Every row gives one point. To make a cloud, some directions were put in groups of two or more. Within a group, all points are equally far from the middle, so they leave a hole (a ring in 2 directions, a hollow ball in 3). The other directions are filled evenly. Then the cloud was stretched, turned, moved and blurred a little. How many holes are there, and how many directions does each take, smallest first?
In the rows, 128 means zero.

Cloud (21 x 3):
[[129 110 180]
 [189 147  76]
 [100 172 122]
 [126 137  86]
 [182 138 155]
 [197 108 139]
 [186 115 152]
 [ 87 153 138]
 [198 137 125]
 [128  96 160]
 [121 105  97]
 [209 132  73]
 [132  81  98]
 [146 134 193]
 [133  79 130]
 [160 120  53]
 [167  72 139]
 [138  97  70]
 [116 112 179]
 [119 155  98]
 [198 103 135]]
Holes: 1 (2)

Cloud, 28 rows:
[[145  77  85 144]
 [ 71  78  65 146]
 [151 162  92 107]
 [108  93 166 154]
 [184 120 127 161]
 [126 113 152  88]
 [ 40 108 101 130]
 [ 90 129  67 134]
 [107  85 113 174]
 [ 69  66 120 171]
 [108 138  51 115]
 [ 90 121  86 144]
 [134 133 170 141]
 [127 101  96 151]
 [ 80 119 130 108]
 [ 72 148  92  77]
 [141 120  47 150]
 [147  93 108 118]
 [ 65  79  67 170]
 [167  80 110 151]
 [ 72 113  91  89]
 [115 123 156  70]
 [121 105  82 161]
 [ 91 153 145  97]
 [ 46  77  92 106]
 [135 148  79  66]
 [123 125  71 122]
 [ 68 134 139 109]]
Holes: 0

Cloud:
[[114 131  75  95]
 [ 99 102  99 100]
 [ 87 175 175  78]
 [121 204 161 126]
 [125  57 139  93]
 [102 172 172  70]
 [119  45 139 125]
 [119  48 153 127]
 [105 124 185 108]
 [106  81 138  97]
 [141 140  96 129]
 [128 184 189  95]
 [134 116 196 130]
 [123 177  88  71]
 [154  74 105  82]
 [171 127 108 105]
 [127 184  83  87]
 [127 185 154 133]
 [125 165 178  75]
 [132 120 189  90]
 [165 150 141  88]
 [119 119 189 129]
 [ 91 147 166 128]
 [148 117 192  95]
 [143 207 136  90]
 [127 167  82 111]
 [148 135  92  85]
 [ 96 153 113  62]]
Holes: 1 (3)

Cloud, 50 rows:
[[ 96  83 142  88 100  88]
 [116  73 102  80 131  97]
 [ 46 144 144  72 104 161]
 [118  78 161  55 121 127]
 [104 182 103  72  96 121]
 [147 157  82 121 128  75]
 [108 117 183  55  83  78]
 [129 183 109  73 104  94]
 [154 172 168 107 105 167]
 [ 57 164 142 100 158 140]
 [158 129 124 120 161  52]
 [124  97 142  47 108 165]
 [129  84  86  98  71  98]
 [ 75 176 122 140 131  96]
 [128 132  86  75  87  79]
 [157 122 159 124 165 130]
 [116  88  86  67 123 161]
 [144 195 146  90 135 143]
 [143  98  96  97  80 199]
 [144 168  64 153 115 125]
 [101 115 113  69  84 202]
 [169 119 123 107  39 108]
 [ 81  86 109  81 119 183]
 [131 150 179 140  91 111]
 [ 99 149 168  51  95  82]
 [ 73 126 166  61 117 114]
 [105 132  63 130 144  92]
 [107  92 168 106  99 162]
 [157 152 182 130  88  88]
 [150 147 194  89  67 142]
 [ 69 160 157  83 143 110]
 [163 159  80  79 142 124]
 [124 166 148 133 134  71]
 [ 67 130 161  84  68 168]
 [131  66  81 120  87 150]
 [105 148 166 153  84 134]
 [ 96  71 105  96 112 174]
 [ 91 146  76  68  90 181]
 [ 87 185 126  76 102 111]
 [ 90 175 122 118 123  79]
 [112 141 144 145 161 100]
 [119 189 128 136  90 195]
 [138  95  66 128  58 159]
 [129  96  92 101  55 102]
 [156 107  89 148  63 130]
 [146 152 160 144 112  79]
 [177 152  78 135 120 156]
 [170 112 101 157  94 110]
 [116  97 112  59 105 181]
 [137 145 104 172  93 110]]
Holes: 2 (2, 3)
